Every row gives one point. The points of each table are mixes of a few directions, plus a little noise. How many directions does each table use, and how many do they share? Where both have some left over, give the other angles between the two spaces (their principal angles), to ten degrees, smallest first.

First:
[[-6.0 -1.2  4.9]
 [-2.4 -0.6  2.1]
 [ 2.6  0.6 -2.3]
 [ 6.6  1.4 -5.4]
 [-2.2 -0.4  1.7]
 [ 1.2  0.3 -1.0]]
Second, 4 rows:
[[ 1.7  1.5  2.3]
 [ 4.0  5.9 -1.5]
 [-2.3 -3.5  0.9]
 [-3.4 -4.0 -1.8]]
Directions: first 1, second 2, shared 0; angles 40

First:
[[-0.3 -0.1 -1.6  1.3  1.8  0.3]
 [-3.8 -0.2 -0.4  3.1 -1.7  4.2]
 [-0.1  4.8 -0.6 -0.3 -3.6 -2.4]
 [ 5.4 -1.8 -3.2 -1.7  6.2 -6.1]
 [ 0.9  0.3  4.4 -3.6  4.0  2.8]
 [-2.0 -3.2  0.9  1.4 -7.0  1.4]]
Second (6 x 6):
[[-2.9 -2.0  3.9  0.0 -3.0  5.4]
 [ 3.4  2.3 -4.4  0.0  3.5 -6.2]
 [-4.4 -3.0  5.8  0.0 -4.5  8.0]
 [ 0.7  0.5 -1.0  0.0  0.8 -1.3]
 [ 1.7  1.1 -2.2  0.0  1.7 -3.0]
 [ 1.6  1.1 -2.0  0.0  1.6 -2.8]]
Directions: first 4, second 1, shared 1

First (10 x 8):
[[ 0.7  1.1  0.3 -5.7 -0.4 -0.4 -0.1 -3.1]
 [ 2.8 -0.5  3.2  1.3  0.7  0.1 -3.1  2.4]
 [ 4.3 -1.3  5.1  5.5  1.4  0.6 -5.0  5.7]
 [ 2.3  0.8  2.0 -4.6  0.0 -0.3 -1.7 -1.5]
 [ 2.1  1.4  1.5 -7.5 -0.3 -0.6 -1.2 -3.4]
 [ 1.2  0.8  0.8 -4.5 -0.2 -0.3 -0.6 -2.1]
 [-4.7 -0.3 -4.7  3.2 -0.7  0.1  4.3 -0.7]
 [ 2.4 -1.0  3.0  4.5  0.9  0.4 -3.0  4.1]
 [-3.8  0.2 -4.1  0.4 -0.8 -0.1  3.8 -1.9]
 [-7.3 -1.0 -7.3  7.4 -0.8  0.4  6.6  0.5]]
Second:
[[ 1.6  1.1  1.4 -5.0  0.0 -0.5 -1.1 -2.0]
 [-9.5 -1.8 -9.1 11.2 -0.9  0.7  8.1  1.5]
 [-3.2 -0.2 -3.2  2.1 -0.6  0.1  3.1 -0.5]
 [-0.6  0.5 -0.7 -2.3 -0.3 -0.1  0.8 -1.6]
 [ 3.9  0.4  4.0 -1.9  0.5 -0.1 -3.7  0.9]
 [ 3.1  0.3  3.1 -3.2  0.5 -0.2 -2.9 -0.4]
 [ 1.4  0.1  1.5 -2.0  0.1 -0.2 -1.0 -0.5]
 [ 5.5 -0.6  5.9  1.0  1.1  0.4 -5.9  3.8]
 [-2.3  0.2 -2.5  0.0 -0.3  0.0  2.5 -1.2]]
Directions: first 2, second 2, shared 2

First (9 x 11):
[[-7.1  3.8  3.1  1.7  5.8  2.6  3.9  4.1  5.2 -0.8 -0.4]
 [ 0.6  3.9 -0.8  1.8  0.9 -2.7  2.7  5.5  2.9  0.8 -1.0]
 [ 4.8 -6.5 -0.3 -0.8 -4.8  2.4 -4.3 -8.5 -5.8  0.7  1.5]
 [ 3.1 -4.6 -1.9 -3.5 -3.8 -0.2 -4.5 -6.1 -5.2 -0.5  0.8]
 [-6.1  4.5 -0.3 -2.6  4.2 -2.1  2.0  5.5  3.7 -2.2 -1.0]
 [ 3.5 -3.4  0.1  0.6 -2.7  1.3 -1.9 -4.2 -2.8  0.9  0.7]
 [ 4.8  0.3 -2.5  0.1 -3.1 -3.5 -0.7  1.2 -1.2  0.9 -0.4]
 [ 0.0 -0.1  0.5  0.8  0.1  0.7  0.5 -0.2  0.2  0.2  0.1]
 [-3.5  2.2  2.0  1.8  3.3  1.7  2.7  2.6  3.2 -0.1 -0.2]]
Second:
[[ 1.2  0.3  2.2  0.8 -0.3  1.1  2.7 -4.8 -3.8 -1.3  4.7]
 [-4.4 -5.1 -0.3  0.0  0.7  1.3 -4.2 -0.2  1.2  1.9 -2.1]
 [ 1.8  6.4  1.4  1.7  1.8 -0.5  6.4  1.9  1.0 -1.0  2.6]
 [ 4.6  4.5 -6.5 -4.1 -0.6 -0.2 -0.9  4.4  4.8  5.2 -3.1]
 [-0.6 -1.0  0.9  5.1 -0.2 -4.7  2.5 -0.6 -3.3  1.4  5.4]
 [-1.8  0.0  2.9  0.4  1.3  3.8  0.3  0.2  1.8 -2.6 -2.9]
 [-2.5  2.6 -0.2 -6.6  1.6  1.4 -1.4  0.6  1.3 -4.7 -3.0]
 [ 1.5 -7.9 -0.6  2.7 -4.3 -2.6 -5.4 -1.7 -3.5  0.7 -1.9]]
Directions: first 3, second 6, shared 3

First (8 x 12):
[[-1.0 -5.3  2.7  0.2  1.1  3.8  0.8 -5.9  3.7 -0.9  2.1 -1.2]
 [-0.5 -3.0  1.5  0.1  0.4  2.1  0.6 -3.2  1.9 -0.5  1.1 -0.4]
 [-0.1 -0.7  0.3  0.0  0.2  0.6  0.0 -0.7  0.3 -0.2  0.3 -0.1]
 [ 1.8  9.5 -4.7  0.1 -2.0 -7.1 -1.6 10.8 -6.5  1.5 -3.7  1.7]
 [ 1.4  7.6 -3.5  0.2 -1.4 -5.6 -1.3  8.5 -5.2  1.2 -2.8  1.3]
 [ 0.1  1.4 -0.6 -0.1 -0.3 -1.2 -0.5  1.9 -1.0  0.3 -0.6  0.2]
 [-1.0 -5.5  2.6 -0.2  1.2  3.8  0.7 -5.9  3.7 -1.0  2.2 -1.1]
 [-0.9 -4.2  2.0 -0.1  0.9  3.2  0.5 -4.7  3.0 -0.6  1.8 -0.8]]
Second, 8 rows:
[[ 0.5  2.5 -1.2 -0.1 -1.1 -2.9 -0.5  4.2 -2.3 -0.1 -0.9 -0.9]
 [ 0.1  9.0 -3.9  5.4 -7.2 -3.6 -3.2  6.6 -0.9 -0.9 -1.1  5.4]
 [-0.6 -3.6  1.7 -1.2  3.1  4.0  1.0 -5.6  2.3  0.7  0.7  0.3]
 [-0.2 -3.2  1.6 -2.3  4.1  3.0  1.2 -4.3  1.0  1.6  0.1 -0.2]
 [ 0.4  0.9 -0.3 -1.7  2.4  0.2  0.3  0.2 -1.3  1.7 -1.3  0.6]
 [-0.6 -9.1  3.7 -3.1  3.1  2.3  2.0 -5.3  2.0 -1.2  2.3 -5.9]
 [-0.3  6.1 -2.6  5.8 -7.4 -2.3 -3.0  4.5  0.6 -2.1  0.2  4.2]
 [ 0.5 -2.9  1.1 -2.9  3.2 -0.4  1.3 -0.3 -1.3  0.5 -0.1 -3.3]]
Directions: first 1, second 3, shared 1

First (9 x 14):
[[-2.3 -2.6 -2.1 -0.2  2.5  2.3 -1.9 -1.5  2.4 -2.4  4.7 -1.7  1.2 -0.9]
 [-1.2 -1.1 -2.9 -0.3 -1.8  2.6 -0.4 -1.5 -0.1  0.7  0.6  1.0  1.3  0.6]
 [-1.6 -1.1  1.3  3.7 -0.5 -0.4 -0.7 -1.2 -3.4  3.9  3.5 -3.2  1.8 -1.7]
 [-1.7  0.6  0.9 -0.5 -2.4 -1.3  3.5  1.8 -2.9 -2.3  5.5 -3.8  1.7  4.4]
 [ 5.2  4.1  5.3 -1.9  4.5 -4.6  0.9  5.3  2.1 -5.6 -6.1  1.8 -5.3  1.7]
 [ 5.8  2.3 -0.1  0.4  0.8 -0.3 -3.8  4.5 -0.2 -1.3 -6.6  3.0 -2.6  2.1]
 [ 4.8  4.1  2.0 -4.1 -1.4 -6.0  1.8  5.1  1.6 -2.6 -5.7  1.0 -2.1  2.0]
 [-3.5 -3.4 -3.4  0.8 -2.3  1.3 -1.7 -5.7  1.1  6.9  2.1 -0.6  3.7 -6.2]
 [-5.3 -2.8 -1.1  1.9  0.6  6.1  2.1 -6.8 -0.7  2.6  2.0  2.5  0.4 -2.1]]
Second, 11 rows:
[[ -0.1   1.0   4.4  -2.1   0.2   2.6  -1.7   1.6   2.6  -1.5   2.2  -3.1
   -0.6  -0.7]
 [  2.1   0.7  -5.3   3.2  -0.5  -1.1   2.3  -0.7  -1.5   2.3  -1.5   3.0
    1.3  -0.6]
 [ -0.4   4.0  -1.6   1.0  -0.8   1.1  -2.3   2.2   1.7  -0.1  -1.4   0.7
    1.5  -1.1]
 [ -4.9  -1.9   4.3  -0.3  -1.3   3.9   1.3   0.3   0.7   3.9  -0.3   1.9
   -3.0   1.0]
 [  4.9   0.6   5.0  -2.7   1.7   3.1  -0.2   1.8   3.7  -3.1   5.5  -6.0
    0.2  -2.3]
 [ -4.7   1.0  -1.2  -0.7  -0.6  -3.2  -3.9  -0.4  -1.5  -2.0  -3.5   1.2
    0.6   2.4]
 [  0.0 -13.3   2.7  -0.8   1.8  -3.0   9.2  -7.8  -6.3   3.7   2.6   1.8
   -5.1   3.9]
 [  0.7  -0.1  -4.8   0.0   1.2  -6.7  -2.0  -2.4  -3.5  -4.1  -2.3   0.0
    2.1   1.7]
 [  6.0   4.3   0.2  -2.3   2.2  -1.2  -4.1   2.3   2.8  -7.2   3.4  -6.7
    3.2  -2.4]
 [ -3.7   3.2  -1.5   1.7  -2.2   1.8  -1.7   2.0   1.0   2.6  -3.2   3.1
    0.4  -0.3]
 [  0.2   0.8  -2.4   3.3  -1.7   2.9   3.0   0.8   0.3   5.3  -1.3   3.9
   -0.1  -1.4]]
Directions: first 6, second 4, shared 0; angles 30, 50, 80, 80

First:
[[ 1.5 -3.5  3.1 -3.9 -1.8  4.4 -3.6 -3.8  1.9  0.0 -1.4 -2.7 -7.1  4.8
  -3.1  1.0 -2.6  1.6  2.0  1.7]
 [-4.0 -0.6  0.1 -4.2  0.3  1.5  2.5 -0.6  0.2 -5.6  0.4  1.4  3.1  2.1
   2.1  0.4 -5.0 -6.3  0.2 -0.2]
 [ 5.1  1.4  0.0  7.5 -0.5  0.1 -3.3  0.9 -0.4  4.4 -0.1 -0.6 -1.7 -4.6
   3.7 -0.5  8.0  5.9 -3.6 -2.1]
 [-1.9  2.7 -2.9  0.9  1.7 -5.7  3.8  3.3 -1.4  1.7  0.9  1.3  4.7 -2.2
  -3.0 -0.9 -0.2 -0.6  1.5  0.7]
 [ 2.0 -4.7  4.0 -5.5 -2.2  5.3 -4.7 -4.9  2.6  0.5 -1.9 -3.5 -9.5  6.5
  -5.1  1.1 -3.7  2.6  3.0  2.8]
 [-1.6  1.9 -1.7  1.5  1.0 -1.8  2.4  2.0 -1.1 -1.3  0.9  1.8  4.7 -2.3
   2.8 -0.5  0.6 -2.3 -1.5 -1.3]
 [-3.8  0.9 -1.5 -2.8  1.2 -2.2  3.9  1.2 -0.6 -2.8  0.8  1.6  4.4  0.6
  -0.9 -0.1 -3.8 -4.7  1.3  0.5]
 [ 2.9  2.2 -1.1  6.6  0.3 -1.8 -1.0  2.0 -1.0  3.2  0.4  0.5  1.4 -4.8
   3.4 -0.7  6.4  3.6 -3.0 -2.1]]
Second (11 x 20):
[[ 5.6  0.9  0.4  7.0 -0.7  0.1 -3.8  0.4 -0.2  5.2 -0.4 -1.3 -3.1 -3.7
   2.2 -0.4  7.8  7.0 -2.8 -1.5]
 [ 2.6  2.3 -1.7  5.2  0.6 -3.8 -0.2  2.4 -1.0  5.1  0.3 -0.1  0.7 -3.8
  -1.2 -0.8  5.0  4.7 -0.6 -0.3]
 [-2.3  1.8 -2.7 -1.1  1.6 -6.1  3.8  2.7 -1.1  2.6  0.6  0.5  3.2 -0.4
  -6.3 -0.7 -1.9 -0.2  3.3  2.1]
 [-3.3 -1.3  0.8 -4.7 -0.1  2.3  1.4 -1.3  0.5 -5.0  0.1  0.8  1.2  2.8
   1.2  0.6 -4.9 -5.4  0.5  0.1]
 [-2.5  1.1 -1.0 -0.3  0.7 -0.3  2.4  1.0 -0.7 -3.3  0.8  1.9  4.4 -1.1
   3.3 -0.1 -1.2 -4.1 -1.2 -1.2]
 [ 1.9 -2.6  3.7  0.1 -1.9  8.5 -4.4 -3.9  1.5 -5.0 -0.7 -0.3 -3.6  1.3
   8.7  1.0  1.1 -1.5 -4.2 -2.7]
 [ 1.4 -2.9  2.6 -2.6 -1.5  4.4 -3.2 -3.2  1.6 -0.9 -1.1 -1.7 -5.3  3.4
  -0.5  0.8 -1.5  0.8  0.6  0.7]
 [-0.6 -4.2  2.8 -7.8 -1.4  3.1 -2.0 -4.0  2.1 -0.3 -1.5 -2.9 -7.1  7.3
  -7.6  1.1 -6.6  0.1  4.9  3.7]
 [-1.0  0.0  0.4  0.1 -0.1  2.2  0.3 -0.5  0.0 -3.6  0.4  1.2  1.9 -0.5
   5.0  0.2 -0.2 -3.1 -2.2 -1.7]
 [ 2.6  2.1 -1.3  5.6  0.5 -2.5 -0.5  2.1 -1.0  3.5  0.4  0.3  1.2 -4.1
   1.6 -0.7  5.5  3.7 -2.0 -1.3]
 [-4.2  2.8 -4.0 -1.5  2.4 -7.9  6.1  4.1 -1.8  1.7  1.2  1.6  6.4 -1.1
  -6.5 -0.9 -3.1 -2.1  3.8  2.1]]
Directions: first 3, second 3, shared 3

First (8 x 24):
[[  1.0  -0.1   1.6  -2.1  -3.7   0.3  -1.8  -1.3  -3.1   1.1   1.0   1.6
    1.2   1.0  -2.4  -2.7   0.5  -3.4  -1.9   3.4  -0.5   1.8   1.2  -0.4]
 [  1.0   3.1   2.5   0.0   5.1   2.4   0.4   0.6  -1.2   1.3  -2.7   0.7
    2.0  -0.8  -2.8  -2.4   0.5  -0.6   8.0   0.2  -0.2   0.6   2.7  -1.1]
 [  2.8  -7.8  -8.7   2.6  -4.8  -1.2   2.2   2.1   8.0   3.7  -4.3   2.8
   -7.6  -6.9  -3.7   3.1  -0.8  12.5 -11.5  -4.2   2.5  -4.4  -6.3  -5.3]
 [  0.1   2.4   2.4  -2.4  -0.3   2.3   1.6  -3.2  -1.1  -0.1   4.3   0.4
    6.3   3.7   1.4   0.3  -0.2  -0.8   2.0   4.3  -1.5  -1.4  -0.1  -2.7]
 [  0.5  -0.5   0.7   0.8  -3.6  -3.1  -5.7  -1.2  -2.1  -3.8  -0.4  -0.3
   -3.1  -0.7   0.1  -1.7   3.4  -6.1  -3.6  -1.3   1.8   6.1   1.2   7.0]
 [ -1.7   3.5   1.4   2.1   7.4   0.7   1.8   1.1   0.8  -2.1  -1.0  -2.5
    1.6   0.2   3.4   1.6  -0.2   0.5   8.6  -3.2   0.0  -0.5   1.3   2.0]
 [ -0.7   2.2   1.9  -0.5   1.2   0.7   0.0  -1.8  -0.8  -2.1   2.3  -0.8
    3.2   2.5   2.5   0.3   0.6  -2.2   2.6   1.0  -0.3   0.6   0.5   1.1]
 [ -2.7  -2.7  -1.5  -0.6  -1.8  -2.0   1.4   3.9  -0.6   1.9   0.4  -1.6
   -3.4   0.7   1.7   1.3  -4.2   0.0  -4.3  -0.5  -1.6  -2.8   0.0  -0.1]]
Second (9 x 24):
[[-4.2 -1.4 -3.2  4.1 -1.2 -6.2 -5.7  4.6  0.5 -2.8 -4.5 -3.7 -9.4 -3.2
   0.9 -1.8  1.8 -4.0 -2.0 -7.6  0.0  5.0  0.6  6.9]
 [-1.5  1.0 -1.0  0.7  1.4 -0.8  0.7  0.9  1.5  1.4 -0.7 -2.2 -0.5  0.2
  -1.5 -1.8 -0.2  0.9  2.2 -1.7 -1.3  0.4 -1.4 -1.6]
 [ 3.5 -0.8  3.2 -3.3  2.4  2.7  5.7 -3.9 -0.7 -0.5  6.3 -0.5  5.4  4.6
   3.4  3.6 -3.3  1.2 -3.1  4.6  2.6 -3.5 -0.9  1.7]
 [-1.7  3.6 -1.2 -0.1  3.1  1.5  3.3  0.2  3.2  5.3 -0.8 -2.1  3.4  1.0
  -5.4 -4.2 -0.4  4.2  7.4 -0.2 -3.7 -1.2 -3.2 -8.8]
 [ 2.9 -1.6  2.3 -2.5  0.1  2.3  3.0 -2.9 -1.2 -1.3  4.0  1.8  3.0  2.6
   3.7  2.8 -1.3  0.3 -3.5  4.1  2.2 -4.1  1.2  1.2]
 [-0.8 -0.8 -0.9  2.5 -3.9 -2.5 -7.1  2.5 -2.4 -2.9 -4.1  2.0 -4.5 -4.7
  -0.8  1.2  2.2 -3.7 -1.8 -2.6  0.7  6.7  2.0  4.9]
 [ 0.4  2.9  1.1 -0.7  3.9  0.7  4.0 -1.1  1.0  2.8  2.7 -4.1  5.0  2.3
  -3.6  0.4 -3.2  2.3  3.3  0.4 -0.6  3.5 -4.6 -1.2]
 [-0.2  0.2 -0.1  0.1  0.5 -0.2  0.4  0.1  0.3  0.3  0.0 -0.7  0.0  0.2
  -0.3 -0.3 -0.2  0.2  0.5 -0.3 -0.2  0.1 -0.5 -0.2]
 [ 1.4 -3.2 -0.1 -0.9 -6.0  2.6 -4.5 -0.6 -2.2 -2.4 -2.8  9.3 -2.5 -2.9
   3.6  0.1  4.6 -1.3 -2.9  3.5  0.3 -6.8  6.9 -2.9]]
Directions: first 5, second 4, shared 1; angles 40, 50, 70
